Each row is a point. The window is the flat piece filled in between its corners: a triangle in 3 columns, a solid with four corners in 4, and so on. A path goes straight from each point to the next, and from the last back to the first. After which points does the path pass through the window?
In the rows, 128 means zero.

Window (4 x 4)
[[ 71 204 164 127]
 [196  99  61 128]
 [ 98 124  88 175]
 [127 105 122 138]]
Path:
(1): [101 210 167 170]
(2): [213 111  81 172]
(3): [160  39  37  92]
(4): [105 112  81 118]
(5): [128 132 149 160]
(6): [178 140 114 165]
(7): [127 117  68  86]
(8): [145  63  64  96]
(9): [171 111  85 160]
(10): [150 122 115 195]
(11): [111 118  74 143]
(12): [150  82  55 124]
(13): [206  87  92 171]
(14): [103 198 167 145]
(15): [ 82 157 111 107]
(16): [ 69 165 132  86]
Through the window after points: 4, 6, 10, 14, 16

Window (6 x 6)
[[ 89 101 104 152 176 105]
 [ 71  69  72 130  94  90]
 [ 41 132 142 125 166  81]
 [141 205 116  91 111 136]
 [187 158 193  72 127 123]
 [175 164 175 207  60 162]]
Path:
(1): [198 174 140 171  60  76]
(2): [122 114  96 147 168  40]
(3): [ 53  81 104 134 108 168]
(4): [134 145 167 110 105 186]
(5): [179 197 163 129 109  47]
(6): [ 99 127  66 118 132  53]
(7): [ 56 108 124  59 138 170]
(8): [135 141 171 175  86 207]
(9): [198 181 162 212  57  87]
(10): [113 133 109 150 148  77]
(11): [ 98 116 121 130 157 134]
(12): [126 177 116  90 108 170]
(13): [151 207 128 120 115  87]
(14): [152 180 122 159 120  47]
(15): [ 77 125 127 106 148 172]
(16): [134 144 182 172  98 196]
Through the window after points: 2, 8, 10, 12, 14, 16

Window (8 x 8)
[[101 161 186  79 108  99 121 127]
 [122 105 134 111  66  86 114 107]
 [104 147 150 127  66 155 154 126]
 [ 87  73 164 104  94 105 199 132]
 [161 111 171 114 124 136 131 127]
 [123 128 119  46 103 146 124 125]
 [147 241  22 142 208  13 244   7]
 [ 72 105 136 127 131 129 117 126]]
Path:
(1): [116 116 169  93 115 118 170  47]
(2): [124 177 102 126  95 103 160 151]
(3): [140 141 140 101 113 102 136 142]
(4): [112 149 180  72 110 131 155  34]
(5): [ 93 132 157  97 115 159 126  37]
(6): [123 136 111 105 131  75 149 184]
(7): [119 120 112 123 125  74 184 157]
(8): [ 91 126 155 131 113  95 182  66]
Through the window after points: 5

Window (9 x 9)
[[151 105  40 191 109 124 178 165  65]
 [ 20 116 225 145 114 136  57 133 116]
 [175 109  65 109 119 103 142 163 137]
 [ 56 108 191 100 100 232  86 148 122]
 [ 93  99  58 173 139 178  96  62 117]
 [189 198  67 131 130 118 225 139 102]
 [126 122  88 155 195 161 110 150  87]
 [ 47  75 216 102 147 165 154 128 129]
 [200 127  88 224 148 164 165 123 136]]
Path:
(1): [153  57 126 149 107 136 124 100  24]
(2): [ 83 157  89 171 147 165 182 186 182]
(3): [119 117  59 181 130 130 167 163 113]
(4): [174 103  75 156 100 130 156 146  49]
(5): [156 114 115 131 186 167 105 113  75]
(6): [ 91 127  71 178 165 149 132 177 113]
(7): [ 66 132 133 170 160 200 117 159 155]
(8): [107 110 137 124 128 162 112 104 103]
Through the window after points: 1, 3, 5

Window (12 x 12)
[[130 144  33 138 173 158 142 141 107 103 145 124]
 [140 156 140  94  85 122  76 141 109 155 119 174]
 [ 79 117 145  93 134 131 161 162 122  90 113 156]
 [110 163 108 112 117 130 176 151 158 135 127 103]
 [132 163  38 130 134 148  90 137 112  39  88 116]
 [121 119   7 133 103 142 129 126 102  65  87 129]
 [100 127 147 102 113  91 175 108 153  99 162 118]
 [ 90 132 149 151 137  76 205 159 124 114 144 107]
 [146 110 140 149  98 135 160 144 158 112 148 118]
 [155 118 131  78 156 130  65 134 114 174  70 153]
 [171 156 130 142 111 144 108  92 143 159  88 188]
 [ 75 132 117 160 127 107 155 144 177 131 155 124]]
Path:
(1): [ 75 150 122 126 129 155 150 114 102 136 118  84]
(2): [148 142  91 120 121 111 163 163 172 109 140 144]
(3): [151 142  73 104 132 126 121 159 149 110 107 157]
(4): [102 146 141 128 106 169  96  86 103 157 120 125]
(5): [ 73 146 113 117 113 168 150 128 105 120 112 115]
(6): [135 145  94 113 144  95 128 149 153 118 124 144]
(7): [123 140 114 121 108 107 152 162 170 119 140 155]
(8): [ 67 136 117 154 144 132 132 101 115 135 134  89]
(9): [101 142 132 127 104 152 112 132 109 138 122 126]
(10): [172 133 119 111 110  79 140 156 164 114 137 172]
(11): [147 141  78 119 123 110 116 126 149  99 101 162]
(12): [124 144  97 125 119 164 117 129 116 117 106 131]
Through the window after points: 1, 7, 9

Window (14 x 14)
[[ 89  66 177 109 148 177 149  66 121  91 113  47 182 121]
 [119  99  59  80 171 126 183 151 158  96  73 114 192 135]
 [124  89 132  68 151  94  87 139 185 108 172 248 148  96]
 [117 131 198 142  68 181 167 150  65 156 186 113 101 115]
 [135 156  87 173 207 175 145 126 137 176  94  94 170 165]
 [143 167 206  45   7 197 109  93 130 145  75 141 186 128]
 [ 66  91  96 189 195  68  65  96 115 128  58 179 166 137]
 [220  92  62 176 140 180 155 137 210 111 105 212  97 124]
 [116 127 110  69 162 148 134  98 154  65 117  79  57 158]
 [160  32 107 110 168 180 132 138  93 214  75 138 148 147]
 [127 156  23 135 141 163  85 154 134 123 159 156  99 110]
 [111  88 132 106 117  84  34 181 136 131  99 115 144 128]
 [184 117 119 146  72  66  44  35 144 165 135 183  96 130]
 [169 100 156 201 195 106 110  82  64  52 150 140 116 113]]
Path:
(1): [151 113  90 135 133 125 142 132 131  99 174 182 161 234]
(2): [140  88 107 111 114 149 110 127 121 119 146 156 150 197]
(3): [149 108  96 128 149 162 131 129 143 146  88 144 131  96]
(4): [135 160 148 137 165 106 130 119 157 114  69 161 139  17]
(5): [108  68 105 120 126 126  71 112 127 132 127 176 156 197]
(6): [118  92 130 117  89 170 115 145 107 114 160 156 178 223]
(7): [146 119 156 107 134 148 127  91 127 137  89 116 119  73]
(8): [144 123 123 112 155 142 133 114 143 119  99 127  96  74]
(9): [122  72 112 111 142 141  99 121 126 105 150 147 159 227]
(10): [114  97 135 140 128 141 121 129 135 105 160 151 169 203]
(11): [141 102 110 105 179 147 125 119 119 123  63 127 117  60]
(12): [141 117 117 129 138 126  91 117 134 149  92 156 104  71]
Through the window after points: 2, 4, 6, 8

Window (14 x 14)
[[140 156 150 108 157  75 133  98 146 143 146 202 106  18]
 [113 156 165 122 249 127 142 164 155 119  21  58  21 169]
 [138  84 131 132 149 145 160 146 120 137 158 188 119  91]
 [ 80 124 147 173 143 165 158 143  82 132 143 122 168  27]
 [122 102 181 141 128 152 113  96 108 139 109 178  80  54]
 [168 152 121  79 144 181 156 112 140 175  85 129  82  95]
 [184  83 143 109  98  83 142  86 117 182 109 138 129 124]
 [143 123 214  86  72 138 110 128  74 148 214  77 131 134]
 [145 141 187 179 118 154 178 152 118 141 147 134  95  60]
 [147 167 161 163 181 140 112 107 132 202 159 182 128  69]
 [193 154 114  91 103 126 127 115  51 148 108 127  67 145]
 [184 134 130 142 138 127 131  49 140  84 120 158 121 128]
 [164 135 117 160 152 139  93 123 156 159 175  98  69  82]
 [199 139 137 165 137 110  27 222 201  42 104  69 152 187]]
Path:
(1): [122 154 160 152  91 113 121 128 149 131 156 161 115 109]
(2): [172  93 153 154 176 139 110 140 106 109 122 109 126  89]
(3): [182 108 138 126 182 142 122 139 106 127 128  96 121 121]
(4): [107 170 169 155  91 148 125 124 125 162 107 134  67 120]
(5): [119 132 135 138 120 130 148 133 123 170 122 134 112  83]
(6): [209 125 200 113 196 133 106 131 114 102 142 132 101  80]
(7): [208 124 166 106 160 141 133  94  97 132 108 111 132  38]
(8): [116 128 146 158  96 128 157 142 142 167 139 156  80 140]
Through the window after points: 7

Window (14 x 14)
[[195  99 212 148 136 123 126 117  92 155  56  91 140 153]
 [177 115 112 203  58 112  93  71 168 125  98  95 188 131]
 [149 179 123 130 150  76  93 111 192 109 140 191 139 113]
 [184 189 103 146 156 170  54  66 124  80  53 132  91 127]
 [172 180 137  40 130  85 125 101 103 134 121 169  90  98]
 [147 144  85 137 157  60  68 119 136 188  86  73 150  99]
 [156 128  81  89  63 105  58 199 100 104 216  93  82 129]
 [122  86 165 166 114 143  96 104 126  76 130 152  72  85]
 [157 249  80 102 139  97 148 144 122 117 110  92  71 128]
 [172 138 112 123 114  79 114 174  76  94  54 146 103  74]
 [111 130 172 104 128  57  88 119  93 140 199  52 188 147]
 [ 66 167 100  70 115 146 102 143 152 118 152 177 133 101]
 [176 140  74 174 137  80 140  90 154 147 163 141 205 126]
 [173 204 108 187 116  62 101 134  74 192 105  76 141 137]]
Path:
(1): [152 128 136 142 113  95  99 103 108 129  81 132 128 222]
(2): [140 135  88 131 102  70  93 115  97 114 108 133 102 157]
(3): [159 205 169 113 137 127 104 166 126 154 138  69 143  60]
(4): [176 175 142 121 120 140 119 123 116 114 110 101 144  46]
(5): [133 139 104 149 131  41 101 110 125 138  94 143 121 184]
(6): [118 113  78 132 126  73  88  90 127 117  97 117 144 191]
(7): [177 169 110 148 144  87 104 126 140 169 130 109 157  73]
(8): [172 199 127 113 116 109  99 131 122 130 126 106 118 100]
(9): [141 162 108 130 131  79 110 128 110 132 112 114 107 142]
(10): [142 137  64 140 122  69  98  88 113 133 109 149 129 172]
(11): [163 159 121 147 123 100 114 129 127 135 150 108 150 105]
(12): [180 170 125 143 116 106 112 120 125 128 159 109 168  90]
(13): [132 124  84 141 135  84 104 107 131 136 117 137 129 162]
(14): [128 138 123 136 120  86  90 116 120 111  94 118  98 129]
(15): [180 151 137 116  96 126  98 155 102 121 122 115 122  85]
(16): [191 156 150 146 144 123 110 126 109 141 100  89 135  47]
Through the window after points: 6, 10, 12, 16

Window (14 x 14)
[[145  73 164 121  84 178 127 137 151  42 101 177  81 126]
 [160 200  60 164 137 135 132 119  37 108 195 184 112 169]
 [112 172 174  83 104 143 144 127 118 215  69  89 195 123]
 [102  78 128 166 121 115 146 124 113 176  77 116  90 116]
 [176 122  98 143 193 167 111  99 126 121 112 111  84 214]
 [131 118 113 146 201 221 148  46 138 119  97 159 161   7]
 [110  67  80  87  64 121 123  86 129  77 111 131 130 111]
 [130 129 115 190 147 138 105  62 154 119  90 166  63 160]
 [ 98 131 149 106  91 120  74 187 145 217 149 110 165 168]
 [132  99 154 192 105  89 135  97 142 173 148  94  98 116]
 [127  83 118 202 112 178 129  91 128 100  94 146 176 124]
 [ 87 188 116 194 115 156 149 153 131 128 118  99 127 170]
 [156 107  89 177 143  72 142 125 161 166 121 134 131 145]
 [104  39 170  95 159  56  86 117 151 136 127 128 179 113]]
Path:
(1): [137 112 116 160 104 128  97 122 116 128 101 125 110 147]
(2): [134 110 121 142 131 129  87 127 111 120 108 115 143  93]
(3): [112 103 138 125 124 150 147  94 145 130 118 144 126 147]
(4): [ 96 100 137 129 115 135 169 101 140 151 145 152 100 142]
(5): [143 121 132 162 125 136  73 145 144 139  74  86 150 133]
(6): [127 125 105 133  95 118  69 136 146 101 118  96 110 136]
(7): [111  99 140 134 109 129 161 119 123 146 117 151 140 153]
(8): [106 115 143 129 145 129 166  97 156 152 118 142 122 156]
Through the window after points: none

Window (14 x 14)
[[129 192 143  81 109 121 134  86   7 124  74  94 148 214]
 [101 152 100 116 157 144 108  71  96 118 192 141 113 108]
 [125 108 196 165 116 138 145 164 208 121 127 109  64 131]
 [115  50 156 177 104 152 184 163 117 117  88 111  69 109]
 [159 100 174 182 130 143 215 102 176 127 107 141 110  88]
 [105  62 156 201 117 163 157 157 205 127  70  68 141 127]
 [135 132  92  72 147 118 142  95 103 209 154 141 106 114]
 [187 190  74 112 129 152 144 133  52  95  76 102 118 211]
 [101 150 117  72 167  94 155 142 112 111 148 112 135  93]
 [110 213 105 123 138 130 134 123  69 177 145 127 115  77]
 [ 98  95 161 192 163 136 196 171 151 148 158 115 120 150]
 [142 168 118  86 120 164 169  99  95 142 194  69 113 108]
 [103 159 135  67 166 194 145 133  94 157 152 160 133 102]
 [213 140 145 121 117 128 107 136  19 127  93 104 162 164]]
Path:
(1): [127 147 131 120  94 133 162 120  93 130 109 141 148 141]
(2): [147 132 126 119 206 152 142 122  60 149 134  73  93 127]
(3): [115  99 167 168 207 141 158 134 124 145  83  62  67  96]
(4): [123 131 120 135 114 149 158 144 141 139 162 143 135 118]
(5): [143 154 124 120  86 112 159 134  89 107 126 156 153 126]
(6): [132 134 136 118 158 151 151 107  96 151 140 109  90 123]
(7): [142 118 153 122 163 137 134 110  76 157 120  76 120 127]
(8): [126 187 116 123  72 116 176 168  87  78 109 173 157 198]
(9): [121 138 140 140 105 124 164 131 109 135 121 119 133 151]
(10): [125 114 149 149 175 164 148 139 120 129 109  85 109 147]
(11): [140 122 199 133 215 180 149  91  64 189 120 100  98  81]
(12): [126 156 111 115 116 133 147 150 104 128 137 130 138 139]
(13): [122 118 126 138  82 140 151 138 170 133 124 103 132 137]
(14): [128 123 148 146 176 168 166 133 100 134 113  97 118 121]
(15): [111 165 135 150 172 136 146 127 114 134 100  78 102 122]
(16): [166  88 152  82  59 145 172 142 111 157 150 176 143 150]
Through the window after points: 7, 9, 11, 13

Window (14 x 14)
[[ 86 133 148 140 124  94  91 174  82  97 132  59 193  95]
 [ 70 111  90 158  36 153  51  84  54  41  96  56 199  70]
 [136 149 147 143  87  87 162 159 153 146 129 191 116 142]
 [132 131 136  55 126 130 107 184 179 131  78 164  77 162]
 [118 156 119  86 100 140 195 169 180 139 124 120 134 202]
 [182 117 136 131 119 110 143 130 142 123  88  90  87 169]
 [  7 165 209 174 114 105 157 118 122 113  91 103  48 150]
 [143 129 143  49  99 124 186 129  87 125  78 132 111 125]
 [147  87 184 101  96 190 160 182 149 142 127 133  70 137]
 [126 127 152  87 169 152 158  87 144 157 138 168  94 175]
 [ 29  74  87 129  64  66 105  77  92  87 143  42 146  66]
 [140 162 136  72  84 129 134 107 152 222 110 110 115 136]
 [109  93 121 126 124 121 165 163 142 197  61 146 151 167]
 [ 63 126  64 163  78 122  81 157  21  92 136  64 122 106]]
Path:
(1): [121 173 105 143 138 128 170 129 146 144  83 126 123 101]
(2): [105 107 148  86  83  95 109 130  99 129 134 111 129 175]
(3): [ 91 102 149  85  78 112  98 149 106 122 105 116 136 159]
(4): [111 142  97 135  99 138 125 128 116 100 102 105 122  96]
(5): [ 99 152 114 136 140 121 143 167 148 149 108  95 149  79]
(6): [ 92  96 150  94  63  96 110 122  80  82 130  99 131 172]
(7): [128 111 166  81  61 131 145 137 107 175 140 147 126 196]
(8): [123 132 131 122 127 138 158 155 145 111  83 113  94  86]
(9): [ 96 134 113 139 104 129 142 138 127 129 105 100 114 105]
(10): [110  81 171 102  94 115 133 115  93 121 145 102 151 163]
(11): [110 108 155  81  68 102 122 148 116 111 125 111 113 164]
(12): [ 98 159 101 144 132 169 142 133 145 114 115  97 121  88]
Through the window after points: 3, 5, 7

Window (14 x 14)
[[203 146  84 188  94  93 118 134  51 121 162 108 116 143]
 [153  56 197 137 112 190 120 134  75 158 132 162 159 108]
 [120 249  70 152  28 131  77 122 181 111 113  60 116  46]
 [164 205 166 125 104 150 156 190 207  63 146 113 142  63]
 [115 157  53 155 101 108 111 190  95 163 163 141 225 127]
 [120  81 209  95 163 126 242 157  96 171 128 146 132 102]
 [170 130 195  56 133 147 193 127 109 171 205 181 107 148]
 [173 107  35 131  60 117 155 106 126 106 164 114 162 140]
 [ 76 191 130 147  64  80  83 170 229  77 126 117 118 113]
 [168 144 124  81  70 119 107 202 149 125 102 120 105  85]
 [216  94  83 158 150  79 131 116 123 208 180 126 180 137]
 [206 144 178  93 128 121 187  99 105 137  95 200 139 135]
 [143  71 125 135 163 170 166 144  91 163 142 226  95  95]
 [138 185 112  92 132 128  59 125 133  55 112  78 126  71]]
Path:
(1): [116 149  81 141 105 194 140 155 144 145 135  93 108 168]
(2): [179 148 134 122  76  56 104 141 121 116 159 145 151  37]
(3): [136 141 137 143  86  93 115 141 125 147 169 168 162  77]
(4): [143 135  90 124 128 144 152 170 118 142 123 120 145 133]
(5): [146 159 115 120 150 159 156 149 146 131 118  91 140 191]
(6): [158 129 155 126  41  79 117 137 121 118 153 161 152  30]
(7): [163 109  82 119  71  91 131 116 136 129 159 129 148  75]
(8): [180 148  92 138 124 166 159 161 111 126 134 117 150 208]
(9): [144 145 130 125 132 170 138 151 154 147 111 122 123 147]
(10): [148 164 141 111  65  61 118 149 145  91 139 156 133  80]
(11): [141 136 124 131  75  86  96 137 137 110 187 154 138  72]
(12): [143 167 110 138 123 159 161 177 145 134 117 105 146 125]
(13): [148 134 140 107 141 175 158 143 128 136 142 123 126 154]
(14): [165 134 159 104 107 110 162 140 126 148 172 158 134 100]
(15): [191 102 152  99  80  94 163 137  75 114 182 224 136  47]
(16): [157 138 135 136 126 147 143 129 119 146 113 134 131 133]
Through the window after points: 3, 7, 9, 13, 15

Window (14 x 14)
[[161 114 189  37 182 176 203 142  63 181  63 129  83  65]
 [127 165 183  96 119  79 104 155 159 104 144 141 182 140]
 [120 166  58  98 158 137 148 171  87 143 166  78 181 101]
 [138 148 140  56 174 171 150 102 139 139  56 143 178 107]
 [106 160 154 112 137 112 119 136 166 156  50 100 135 131]
 [ 89 198 137 156 140 110 124 106 140  83 102 121 172  76]
 [ 94 127 160 134 160 156  94 194 185 104 119 179 139  94]
 [ 71  98 154 141 117 138 146 171 134 143  91 138 173  56]
 [151 175  92 129 107  95 138  98  81 205 159 153 169 176]
 [131 100 103   7  64 128 163  94 222 101 139 115  72 130]
 [170 162  72 123 177 110 176 148 151 149 140 104 187 105]
 [172  78 101 143  68  79  41 126 119 109 162 177 158 171]
 [148 148 177 116  51 158 128 116 149 152 109 111 129 128]
 [ 68  86 203 169 111 168 141  92 134 123  90 105 137 126]]
Path:
(1): [117  96 150  86 124 159 118 118 136 184 115 139 150  59]
(2): [133 135 145 111 133 122 168 159 114 114  94 129 131 124]
(3): [165 120  79 111 114 142 199 153 125  79  96 136 155 133]
(4): [116 170 158  90 151 122  78 113 131 189 137 112 157 116]
(5): [108 125 152  59 141 128 133 109 110 205 124  91 133  83]
(6): [134 136 143 117 128 137 158 147 122 127 100 152 145 111]
(7): [ 92 162 171 103 142 118 150 185 128  68  64 119 122 192]
(8): [129 125 120 116 147 132 130 118 151 175 115 130 168  65]
(9): [140 127 146 112 158 116  57 100 186 151 140 128 134  74]
(10): [ 92 153 148 118  85 141 213 160 113 132  39 100 149 175]
(11): [129 109 131 125  65 145 183 168 128  97  95 137 116 154]
(12): [114 127 174 110 123 142 104  86 151 156 119 112 146 102]
(13): [123 142 146 107 141 128 114 125 146 153 127 114 154 101]
(14): [ 99 158 102 120 122 133 172 180 104  88  97 127 169 137]
(15): [123  94 141 126 105 160 181 127 104 118  75 149 148 163]
(16): [114 151 170 111 132 122  62 103 176 147 138 106 152  74]
Through the window after points: 1, 5, 9, 11, 13, 15
